Each row is a point. The points of each table are mixes of a few directions, plus a little noise. How many directions does each table use, and how many do they share? Where both have some left over, give the other angles between the two spaces (their principal angles), to ten degrees, smallest first.
(in the rows, 128 means zero)

First (6 x 2):
[[157 156]
 [ 92  93]
 [ 58  61]
 [159 158]
 [151 151]
 [150 150]]
Second, 6 rows:
[[ 76  78]
 [139 138]
 [106 107]
 [191 189]
 [ 98  99]
 [158 158]]
Directions: first 1, second 1, shared 1

First, 8 rows:
[[ 95 134 107 157  95 131]
 [133 113 172 135 141 152]
 [166  89 249 123 184 182]
 [158 152  60  76 142  73]
 [142 120 155 120 146 137]
 [109 134 109 142 108 126]
 [ 97 133 108 155  97 131]
 [123 149  65 115 112  92]]
Second:
[[ 75 142  46 165 100 132]
 [131 127 136 130 129 130]
 [137 115 160 135 150 151]
 [167 104 153  28 172 122]
 [106 143  79 135 101 109]
 [152 137 193 175 117 123]]
Directions: first 2, second 3, shared 1; angles 30

First:
[[179 184 100 109 197 129 163 209 105 139 199]
 [122 131 148 136  81  83 119 114 133 148 102]
 [154  83 173 163 116 102  66 114 163 171 114]
 [106 138 132 125  81  99 138 109 123 127 100]
 [124 159 130 121  94  85 147 134 118 138 118]
 [140 179 105 108 140 111 169 168 104 127 155]
 [ 26  93  75  97 126 249 170  45 108  17  85]
 [157  29 147 162 217 224  50 112 173 125 153]
 [ 93 141 124 119  80 111 148 101 118 113  95]
 [153 113 142 141 147 126 103 140 142 148 141]
 [154 159 131 126 127  89 136 161 122 153 146]]
Second, 8 rows:
[[ 80  97 131 121 127 210 102  67 168  31  98]
 [168 144 111 106 137  90  99 169  73 179 150]
 [127 185 134 110  87  87 145 143 135 103 124]
 [ 83 103 102 132 173 175  86  38 101  72  83]
 [154 139 176 143  95  99 119 158 191 132 140]
 [141  80  77 107 128 126 150 169  29 237 153]
 [138 156 139 140 160 138 161 149 171 103 154]
 [130 119 152 164 118  97 161 130 160 166 123]]
Directions: first 3, second 6, shared 3

First:
[[133 153  62 102  85  50 140  48 139  86 193  61 150 131 170  57 191  85]
 [117 111 145 165 143 204 127 167 112 148  64 181 136 154 108 150  68 122]
 [139 120 201 109 138  93 137 156 154 165 162 157  98  79  86 188 151 218]
 [127 111 173 161 107 164 166 147 143 170 108 211 144 137  79 164 102 173]
 [120 140  61 123 140 137  99 108 102  82 108  66 134 156 181  77 121  46]
 [125 146  61 103 141 101  95  96 108  75 139  41 124 136 187  74 148  57]
 [136 124 174 106 170 116 102 170 127 141 133 119  87  90 118 175 133 172]
 [116 128  79 164  87 166 155  93 120 117 101 150 177 182 137  80 103  69]
 [138 118 198 120 141 115 136 163 146 166 145 166 102  88  87 187 136 209]]
Second:
[[106 122  70 209  82 153 187 145 149 173 107  94 128 114  93 101 123 126]
 [110 149  97 205  92 127 153 150 148 141 131 136 130 143  52 129 135 142]
 [189 120 139 105 182  29 110  85 174 148 194  54 111 130 119 135 187 131]
 [163  89 159  63 184  67  92  81 148 139 143  88 123 126 185 147 152 109]
 [ 98 141 131  89  99 244 147 163  55  92  85 175 133  97 193  90  68 126]
 [100  98  89 203  99 111 152 125 172 179  94 110 136 139  92 142 132 115]
 [159 141  87 137 119 155 189 134 122 152 159  49 108  80 142  60 136 136]
 [118 166 136 144 113 142 120 152 112  97 139 175 131 145  83 135 124 148]
 [109 167 194  58 137 174  67 153  62  40 119 245 140 153 145 158  93 143]
 [128  87 178  68 172  79  63  91 139 119 108 155 140 153 175 184 131 105]]
Directions: first 3, second 4, shared 0; angles 30, 60, 70

First (8 x 24):
[[ 92 146 122 146 167 148 152 172  90  95 107 122  98 165  84 125 138 144
  152 139 107 219  86 100]
 [149  89  77  79 121 118 108 120 124 181 149  83 164  89 177 164  77  82
  115 118  99 115 116 119]
 [182 109 147  99 105 106 160 106 110 110 113 134 103  99 155 123 120  87
   88 162 128  63 186 141]
 [ 77 135 102 143 119  57  63 113  89 198 168  48 216 152 133 214 154 165
  154 106  85 135  53 118]
 [127 117 129 135 129 173 161 113 176  83 127 160 106 121 140 107 125  95
   94 117 167  79 161 138]
 [147 125 151 132 107 125 132  97 159 118 130 153 127 115 143 113 141 124
  108 127 159  60 170 152]
 [132 148 157 148 149 178 164 157 142  72  97 187  66 142  88  66 135 143
  138 140 154 171 148 127]
 [119 151 139 142 130 120  85 148 134 167 134 139 144 140 105 110 137 184
  178 115 126 181 105 134]]
Second:
[[168 117 144 108  96  79 121  95 114 150 133 116 144 103 156 143 130 116
  108 146 123  61 165 144]
 [175 118 122  82 142  86 155 165  30 136  96  89  98 121 122 144 104 105
  131 184  62 191 121 100]
 [124 127 142 144 101 125 107  86 178 136 149 145 156 118 147 128 143 136
  113 106 166  50 151 153]
 [ 42 149 117 193 146 215 108 123 237  99 155 179 143 158 109  99 151 160
  144  56 198 129  99 140]
 [ 41 150 109 184 165 222 121 150 207  93 140 169 126 167  93  98 142 158
  154  69 176 183  81 123]
 [128 128 117 119 149 133 142 159  92 121 113 116 108 137 112 127 118 123
  140 144 102 188 109 109]
 [154 119 152 128  80  90 103  66 164 152 151 135 163 102 168 139 143 128
  101 120 158   7 176 162]
 [149 121 141 122 100 100 117  95 138 142 137 128 147 112 151 138 134 125
  111 131 137  63 156 146]
 [173 116 131  92 123  82 141 136  64 143 111  99 115 113 135 143 115 110
  122 168  86 138 139 118]
 [125 130 108 112 168 141 155 187  67 114 101 109  92 145  97 127 108 121
  149 155  84 239  89  93]
 [124 129 123 126 139 135 134 143 115 124 121 124 118 135 120 127 122 127
  136 133 118 158 116 119]]
Directions: first 5, second 2, shared 2
